Each row of a before or after table is a point. One or more steps were done to the points. Then noise was added and the rows were shuffled. The steps act on columns, c1 being the first. Name the steps. A step turns or swaps two columns, mirrors them in a line or flattens them onto one, adds a multiple of one to another, or multiplies or shifts one. Angles are multiples of 10 degrees, from the lower column toward the higher: turns from -170 to 170, lines from 10 to 170 but not 90. Use the fewest steps. Two steps may share a column if one is a turn and the other turns, adds or multiplies; they go together, in the order done. Otherwise the lowest column goes first.

Before:
-1.3,0.6,2.2
-0.6,3.2,0.0
-1.8,-8.7,2.5
-3.2,-2.1,1.6
-6.1,2.4,0.8
-4.4,-1.8,4.0
-5.1,-2.8,-3.9
-0.2,-2.3,7.4
-3.6,2.4,1.0
-3.8,-5.2,0.6
3.0,1.9,-1.0
-3.2,-5.1,1.8
0.3,2.2,-0.1
-0.7,-5.6,-3.6
After (14 x 3):
1.4,-6.2,-3.5
-6.5,-2.4,-1.9
-3.2,-4.6,-7.8
1.1,-1.4,-1.5
-5.9,-3.2,-3.9
-6.5,0.4,-7.9
2.3,0.4,-3.9
-2.8,-4.5,0.7
1.4,-3.5,-3.3
3.1,-1.4,-4.2
2.5,3.2,-4.6
-8.9,-0.4,-1.7
-2.3,0.6,3.8
-2.4,-2.5,-2.3
Steps: mirror c1 and c2 in the line at 40 degrees; shift c3 by -4.0

Before (13 x 6):
-4.4,-1.6,0.7,-3.2,-2.6,-1.6
4.8,0.9,-1.5,-0.1,0.6,-3.6
2.5,4.7,4.8,-1.9,5.5,3.8
5.5,-0.7,3.8,-2.4,1.5,2.3
1.9,2.2,-3.1,-4.1,5.4,0.7
1.8,-4.4,5.8,-0.1,-1.3,1.8
-4.0,-2.0,-1.4,4.4,3.0,0.5
-2.3,0.4,5.2,1.8,4.9,2.8
3.9,-4.1,5.3,-4.7,-0.7,-0.5
-0.5,-2.9,-3.5,2.7,-2.1,4.9
-1.3,4.8,-3.1,1.5,-3.1,5.4
-1.4,3.2,2.4,-3.8,-1.6,3.4
-1.7,4.9,6.0,2.6,-3.5,2.3
After:
1.2,4.7,5.0,5.0,-1.2,-3.4
1.1,9.2,5.7,-3.1,-3.4,-2.9
-1.8,-0.2,5.9,-1.2,-0.5,-1.3
-3.5,0.2,5.4,-1.6,4.4,1.4
0.1,5.0,2.2,-2.2,3.2,-3.8
-1.2,-4.9,-3.6,-1.8,-2.8,-4.9
4.0,-2.8,-1.6,3.3,-4.0,-2.0
-2.2,0.6,-2.6,4.1,5.1,0.3
4.9,-1.1,0.7,-3.2,2.7,-0.4
-3.0,-0.2,-1.1,0.2,0.2,5.3
-0.6,2.2,-3.4,-2.9,-1.7,-5.8
-5.7,2.5,3.7,1.3,2.7,-0.6
-3.7,8.6,4.3,4.9,2.6,-2.4
Steps: turn c1 and c6 by 160 degrees; add 0.7 times c3 to c2; turn c4 and c5 by -80 degrees

Before, 10 rows:
8.3,-0.5,3.2,0.1,0.3,-2.0,-2.6,-1.9,-0.5,-3.4,0.3
0.0,-4.7,-3.3,0.9,-1.4,2.8,-3.0,1.1,0.7,2.0,-0.6
0.7,-2.8,3.4,-0.6,6.4,-1.3,1.2,5.6,0.5,2.2,2.1
-1.0,-3.2,1.3,0.5,-1.6,-4.9,1.1,-3.2,-2.6,-5.9,-10.4
-2.6,-4.7,1.3,-1.7,1.1,-4.2,1.3,2.3,-1.4,-2.6,3.8
-2.8,1.3,-2.0,5.1,0.1,-6.8,-1.4,-2.8,0.7,-2.2,0.2
-2.7,-2.7,0.3,1.2,-0.1,-4.1,-2.8,7.4,2.5,-4.2,2.3
-0.7,6.5,4.0,-0.5,-1.6,-5.9,-3.4,-2.1,5.2,-4.2,2.6
-2.2,-3.1,-1.1,-0.9,3.3,-5.4,-4.6,-3.2,-1.1,-6.7,-1.7
0.1,-3.0,-0.4,3.0,0.2,8.6,-0.8,6.3,-3.0,1.1,1.1
After, 10 rows:
-4.3,1.4,-1.9,-2.7,-4.7,-4.6,-1.9,2.4,0.4,-1.5,-3.3
0.9,-3.1,0.4,1.1,-2.3,-4.4,-1.1,-5.3,-6.4,-3.1,-2.0
-3.7,-2.0,-1.3,-0.8,-3.5,-6.8,2.3,2.0,2.5,-6.1,2.0
7.1,-0.3,3.1,-0.6,-0.8,-3.6,0.1,0.7,0.9,-1.9,-0.2
-1.0,-5.8,1.6,4.6,-4.5,-1.5,-0.8,-2.5,-0.1,-1.8,-1.7
-1.9,0.6,1.0,-8.4,-3.8,-1.3,-3.1,1.4,3.4,-5.3,6.0
4.4,-3.2,3.4,2.3,-3.2,0.6,4.7,-5.1,-3.4,3.6,-1.1
0.5,-5.4,-3.4,-1.0,3.4,-0.6,0.5,-0.2,-0.7,3.0,-0.1
4.8,-3.2,-0.8,-0.8,7.9,3.9,2.9,-6.6,-0.2,1.6,-3.1
-4.1,6.1,4.1,2.5,-3.3,-5.9,-2.2,4.4,-3.3,-3.3,-1.2
Steps: turn c8 and c9 by -150 degrees; add -0.7 times c8 to c1; add -0.3 times c11 to c2; turn c4 and c11 by -130 degrees; turn c6 and c7 by -60 degrees; turn c5 and c7 by 110 degrees; shift c10 by 1.0
